Every row gives one point. Any point is a mix of the corners, with weights that add up to 1. It lies inside the corners' shape when no weight is negative. Say inside or outside, and name the corners with a negative weight.

Corners:
(1): [7.8, 18.0]
(2): [11.8, -33.9]
(3): [-17.9, 25.3]
Points:
[8.7, -25.4] => inside
[10.2, -24.0] => inside
[-11.9, 15.0] => inside
[-5.1, 19.8] => inside
[-7.5, 0.6] => outside (1)

Corners:
(1): [-8.4, 32.4, -13.8, -8.1, -12.4, 2.2]
(2): [6.2, -4.7, -5.6, 15.6, -3.3, 34.4]
(3): [24.3, -23.6, -29.0, 4.3, 14.5, -17.7]
(4): [6.4, -8.2, -7.2, -17.6, -17.5, 9.3]
(5): [-13.4, -26.2, 10.3, 0.5, 9.2, -30.2]
(6): [-4.4, -12.5, 5.0, -20.5, 31.9, 5.0]
(7): [68.2, 0.9, -4.6, -5.2, 2.9, -65.1]
Points:
[10.2, -12.1, -8.3, 3.4, 0.7, -13.4] => outside (6)
[-15.0, -10.4, -3.6, -2.1, 2.5, 19.9] => outside (7)
[24.8, 5.5, -9.3, -8.2, -8.3, -29.8] => outside (2, 6)
[25.2, -27.2, -13.8, 9.0, -2.1, -3.1] => outside (1, 6)
[8.3, -18.2, -11.1, 0.6, 9.2, -18.6] => inside
[20.6, -4.5, -8.8, -3.8, -0.8, -9.4] => inside
[-9.2, -4.7, -9.4, -4.8, 3.1, 7.6] => outside (7)

Corners:
(1): [-14.6, 31.5, -24.2, 4.2, 10.6, 19.1, 21.2, 10.7, 39.3, -19.3, -34.8]
(2): [11.2, -22.1, 7.7, -18.4, 15.8, -13.6, 9.7, -1.4, -51.1, -11.0, 40.5]
(3): [-21.9, 15.6, -11.2, 27.7, 8.7, 8.3, -27.3, -36.6, 29.4, -2.6, -2.3]
(4): [-21.1, -4.7, 2.8, -24.3, -13.2, -14.2, 23.4, -12.9, -1.8, 11.0, 0.1]
(5): [-8.4, 9.8, 13.8, 33.1, 32.6, -16.8, -11.8, -6.8, 7.8, 25.4, 16.0]
(6): [20.9, -24.1, -11.6, -20.7, -5.1, 4.6, 1.8, -14.2, -10.5, 26.6, 12.7]
(7): [14.2, -16.0, 16.2, -32.4, 12.1, -6.3, -21.1, -14.1, -41.0, 11.6, -5.2]
(8): [7.9, -35.8, -3.2, -27.4, -12.6, -25.9, -1.9, 5.0, 2.8, -1.7, 2.6]
(9): [-31.2, 28.2, -34.9, 5.0, -40.4, 23.8, -1.4, 19.3, 24.9, -1.7, -40.2]
(10): [-41.5, 15.6, -28.7, 3.4, 14.3, 32.4, -9.1, 14.7, 27.7, 8.6, -24.3]
(11): [-19.0, -21.4, 2.6, 9.4, -16.1, 17.3, 14.6, 1.9, 10.3, -0.6, -25.6]
(12): [8.5, -1.5, 26.2, -12.3, -2.0, 9.0, -8.4, 2.2, -9.6, 2.9, 35.8]
Points:
[-24.9, 9.4, -18.1, 8.4, -1.3, 12.2, -5.1, -4.9, 27.8, 6.7, -29.7] => outside (2, 12)
[-13.8, -7.9, -8.1, 12.1, -3.4, 8.8, -10.7, -3.3, 12.5, 11.0, 2.7] => outside (1, 4, 7)
[-11.3, -7.0, -3.4, -8.2, 12.7, -3.5, 3.8, -7.0, 2.4, 8.1, -0.9] => outside (9, 12)
[-15.2, 2.1, -6.6, -0.5, 9.1, 6.9, -3.8, -1.0, 3.1, 4.6, 0.3] => inside
[-4.7, -6.0, 3.1, 0.5, 10.3, -1.8, 0.8, -9.3, 2.3, 8.5, 2.2] => outside (9)
